Every row gives one point. Each copy is the shape, with its points in the same order, turned, moved and blurred by noise. Say if it was mirrored as well.

Shape:
[[-1.3  0.0 -5.3]
 [ 1.1  1.1  1.2]
 [ 1.9  1.6 -1.8]
 [-8.0 -3.5 -1.4]
 [ 0.7  1.2  4.2]
 [-6.6  0.2 -4.9]
 [-5.4 -4.0 -1.7]
 [ 3.9  0.3  2.7]
 [ 3.9 -1.8  4.0]]
Copy 1:
[[-6.2  0.7 -2.0]
 [-0.7  0.5  1.2]
 [-2.2  1.7  1.4]
 [-2.5 -5.8 -5.4]
 [ 3.3 -1.2  2.0]
 [-4.9 -1.7 -7.1]
 [-3.3 -6.0 -3.4]
 [ 1.3  0.1  3.7]
 [ 1.4 -1.9  4.9]]
Copy 1 is: mirrored
Copy 2 (9 x 3):
[[-0.6  0.0 -6.4]
 [ 0.7 -0.1  1.2]
 [ 2.5  0.6 -2.8]
 [-7.7 -3.5 -4.7]
 [ 0.1 -0.7  3.6]
 [-5.4  0.9 -7.2]
 [-5.3 -4.5 -4.6]
 [ 3.8 -1.7  2.8]
 [ 3.3 -3.7  3.7]]
Copy 2 is: only turned
Copy 3 (9 x 3):
[[-3.3 -0.2 -2.5]
 [ 2.8  1.8  1.6]
 [ 1.7  2.0 -1.4]
 [-6.3 -2.4  4.5]
 [ 3.7  2.9  4.2]
 [-7.6  0.3  0.5]
 [-4.4 -3.0  3.3]
 [ 5.9  1.3  1.4]
 [ 6.5 -0.4  3.1]]
Copy 3 is: only turned
Copy 4:
[[ 5.4 -0.1  0.5]
 [-1.3  0.6 -2.3]
 [ 1.4  1.4 -3.0]
 [ 2.0 -4.8  6.0]
 [-4.1  0.0 -1.6]
 [ 4.8 -0.6  5.1]
 [ 2.1 -5.2  3.7]
 [-2.5 -0.1 -5.4]
 [-3.6 -2.0 -5.5]]
Copy 4 is: mirrored

Shape:
[[ 4.0 -2.0  1.5  3.7  1.3 -3.4]
 [ 0.6  4.4  0.9 -2.2  5.1  5.5]
 [ 0.5  3.1 -2.8  0.8 -1.2  2.0]
 [-2.3  1.1 -4.0  0.1 -2.5  1.9]
 [-2.8 -3.7 -2.5 -3.6 -2.4  3.5]
 [ 6.1 -1.7 -3.3 -1.8  5.3 -4.5]
 [-3.3 -1.3  2.3  4.2  0.0  4.0]
 [ 1.3  5.2  5.9 -1.8 -2.5  6.0]
 [ 4.5  1.5  2.0  4.8  0.4  5.7]]
Copy 1, 9 rows:
[[ 4.2 -1.9  0.3 -2.4  0.5 -5.3]
 [-1.7  2.0 -2.9 -8.2  4.1  2.9]
 [ 2.2  1.3 -1.7 -1.3  2.0  3.4]
 [-0.8 -0.1 -2.1  1.6  0.8  3.7]
 [-3.9 -4.6 -1.3 -0.6 -2.1  4.3]
 [ 3.5 -6.6 -1.1 -3.8  7.4 -3.5]
 [-1.5  2.2 -3.3 -2.7 -4.0 -1.1]
 [ 0.6  4.7  3.4 -7.1 -2.2  4.7]
 [ 5.5  3.1 -3.7 -5.7 -2.0  0.6]]
Copy 1 is: mirrored
Copy 2:
[[ 0.4 -3.9  1.9  3.6  1.9 -2.3]
 [ 1.5  1.7  3.5 -6.7  6.8  3.1]
 [ 1.2  1.6 -1.9 -1.3  0.4  3.6]
 [-0.5  1.1 -3.1 -2.7 -1.4  3.2]
 [-3.3 -3.0 -2.2 -6.0 -4.0  3.6]
 [ 5.3 -4.4  0.3 -1.5  1.7 -5.9]
 [-6.0 -0.6  0.4  0.0  3.4  3.6]
 [ 0.2  1.8  7.6 -2.5  1.4  8.2]
 [-0.2 -2.3  1.9  1.5  6.2  5.8]]
Copy 2 is: only turned
Copy 3 (9 x 6):
[[ 0.1 -4.6  3.1  1.4  3.8 -3.6]
 [ 2.6 -2.1 -3.7 -3.4  2.3  6.7]
 [ 2.2 -0.9 -2.0  0.4 -2.1 -0.4]
 [-0.5 -0.1 -3.2  0.9 -4.0 -1.3]
 [-5.2 -3.6 -1.4 -1.9 -6.2  1.6]
 [ 2.0 -6.0  0.4 -6.5  3.5 -4.9]
 [-3.8 -2.1 -1.3  5.4  1.2  2.4]
 [ 4.0 -0.9  2.5  2.0 -1.7  8.5]
 [ 3.8 -5.6 -1.5  5.5  2.2  3.0]]
Copy 3 is: only turned
Copy 4:
[[ 4.5 -1.7  3.0  0.3 -2.5 -0.8]
 [-0.3  5.3  2.7  3.3  5.9  5.5]
 [ 1.0  4.0 -2.6  1.8 -0.7  4.4]
 [-1.2  2.0 -4.9  1.8 -1.3  4.5]
 [-4.0 -2.5 -3.7 -0.2  0.9  6.9]
 [ 8.2 -2.1 -0.5 -1.3  4.4  0.7]
 [-3.7  0.0  1.8  5.4 -2.7  3.5]
 [-4.1  7.5  5.1 -1.3 -0.4  6.1]
 [ 2.3  3.7  5.4  3.5 -2.9  6.6]]
Copy 4 is: only turned

Shape (12 x 8):
[[ 0.2 -5.3 -0.1 -1.8  7.5 -4.0  2.0  4.6]
 [-1.0  5.8  4.9  1.2  1.0 -5.5 -1.0  5.1]
 [-3.3  3.1  4.2  0.6 -0.4 -2.6 -0.4 -2.6]
 [-5.0 -4.8 -4.0 -0.6  0.8  2.1 -1.4  1.7]
 [-3.4  2.5  1.4  4.0  1.6  3.7 -3.1 -0.7]
 [ 2.3 -2.9  3.9 -0.5  5.1  1.6  2.9 -1.9]
 [-5.6 -1.5 -3.8 -4.0 -0.3  5.4  1.8  1.8]
 [ 0.8  2.0 -5.8  3.6 -2.4 -1.6 -3.5 -2.7]
 [ 4.1 -5.7  1.1 -4.8  4.3  2.8 -0.1 -2.1]
 [-1.2  2.2  5.8 -2.8  3.5  5.0 -3.5 -5.5]
 [ 0.6 -1.2  1.3 -2.1 -1.0  3.8  0.0  1.6]
 [-2.0  0.1 -5.6 -4.4  5.0 -3.5  4.6 -0.3]]
Copy 1 (12 x 8):
[[-2.9 -2.4  7.1  3.0  6.5 -2.8  0.7  3.2]
 [-1.6  8.1  4.2  1.3 -1.7 -0.8 -1.6  6.1]
 [-2.1  5.0  2.4  1.1 -3.6  0.5  1.0 -0.7]
 [-6.5 -4.4 -0.9  0.8  2.5  3.7  0.0  0.6]
 [-3.2  4.4  0.5  1.8  0.7  7.4 -0.5 -1.3]
 [ 1.4 -0.3  6.4 -1.0  3.8  1.9  3.4 -3.2]
 [-5.9 -3.3 -3.2 -5.5  3.1  3.0  0.1  0.6]
 [ 2.1  0.0 -5.5  5.1 -0.9  2.6 -3.0 -0.1]
 [ 1.6 -5.2  5.9 -2.5  4.0  2.7 -1.6 -3.8]
 [-1.0  3.8  4.9 -3.2 -0.7  5.7 -1.6 -6.7]
 [-0.8 -1.1  1.8 -3.8  0.3  4.9  0.1  1.1]
 [-3.1 -0.3 -1.0 -0.8  4.9 -7.2 -0.3 -0.6]]
Copy 1 is: only turned
Copy 2:
[[ 5.1 -6.6  1.0 -2.2  7.4 -0.1  8.0  4.0]
 [ 1.8 -3.2 -5.9  3.0  7.1  1.7 -3.2  4.9]
 [-3.9 -2.7 -3.8  2.2  5.0  1.1 -0.1 -0.5]
 [-2.1  0.4 -1.4 -3.8  1.0 -2.8  7.9  4.3]
 [-1.0  6.0 -4.6  1.6  4.5 -0.3  1.5  1.1]
 [ 4.1 -1.7  3.5  0.7  5.8  2.5  2.7 -2.1]
 [-2.9  1.7 -2.1 -6.5 -0.6  3.8  6.3  3.1]
 [ 0.4  0.2 -7.4 -0.6 -1.0 -5.6  1.1 -0.4]
 [ 4.3 -1.7  4.8 -5.9  3.2 -1.3  4.4 -2.1]
 [-2.2  5.0  1.3 -2.5  7.7  0.9 -2.0 -5.3]
 [ 0.4  0.3  1.3 -2.6  0.9  1.6  0.7  2.0]
 [ 1.6 -6.3 -5.7 -4.3  3.4  3.1  7.9 -1.0]]
Copy 2 is: mirrored
